Every row gives one point. Two turns around zero, p and q, are shown by what they do to some points. Where does a point land after both, in the order given? Backwards means that the second turn is done in reverse. Each puzzle has new turns, and all numbers are rounded.
In the rows, 100 means zero.

Turn p:
[120, 100] => [113,  85]
[102,  96] => [98, 96]
[ 61, 151] => [113, 163]
[117,  53] => [76, 56]
Turn q:
[127, 128] => [ 84, 135]
[105,  71] => [129,  94]
[52, 85] => [96, 50]
[80, 77] => [114,  73]
[136, 139] => [ 77, 148]
Where do these land?
p, then q: [116,  56] => [130,  64]
p, then q backwards: [ 67, 141] => [151, 111]
q, then p: [117, 103] => [115, 109]

Turn p:
[121, 115, 127] => [105, 119, 132]
[43, 90, 70] => [67, 85, 46]
[115,  88, 118] => [103,  91, 125]
[100,  48,  89] => [103,  47,  98]
[121, 159,  95] => [124, 158,  99]
Turn q:
[57, 69, 93] => [ 68, 114,  59]
[ 79,  76, 117] => [68, 92, 84]
[ 84,  57, 114] => [70, 79, 69]
[110, 129,  93] => [118, 113, 122]
[119, 167, 111] => [121, 121, 164]
[150, 101,  73] => [153,  80, 101]
Where do these land?
p, then q: [103,  75,  69] => [120,  81,  71]
p, then q: [ 97, 113, 169] => [ 41, 113, 136]
p, then q backwards: [68, 75, 99] => [ 94,  68, 124]
p, then q: [100, 154,  79] => [138, 131, 130]
p, then q: [131,  83,  84] => [115,  64,  98]

Turn p:
[103,  72,  86,  89] => [126,  90,  85,  89]
[ 48,  42, 103,  70] => [111,  68,  75,  28]
[114, 153,  83, 129] => [ 72, 102, 110, 157]
[ 86,  41,  89, 122] => [137,  55, 113,  74]
[109, 114,  87,  89] => [ 98, 108,  84, 115]
[137, 129, 103, 111] => [100, 127, 114, 138]
[104, 149, 149,  89] => [ 55, 151, 118, 100]
Turn q:
[ 52,  83, 136, 130] => [ 65, 134, 106, 149]
[132, 110,  69,  40] => [124,  77, 121,  35]
[100, 121,  70,  50] => [118, 111, 114,  43]
[132,  72, 104, 108] => [ 90,  59,  99, 109]
[ 98,  94,  88, 136] => [ 90,  98,  66, 116]
[ 86, 120, 134, 137] => [113, 121,  94, 150]
Where do these land?
q, then p backwards: [116,  99,  85,  97] => [87, 84, 93, 96]
p, then q: [115, 109,  76, 140] => [ 84,  83,  85, 141]
q, then p: [29, 95, 51, 90] => [ 34, 104,  44, 109]
q, then p backwards: [120, 140, 127,  64] => [135,  57, 118, 126]
p, then q backwards: [130, 110, 139, 118] => [ 71, 112, 134,  74]
q, then p backwards: [ 90,  47, 122,  92] => [ 71, 136, 112, 135]
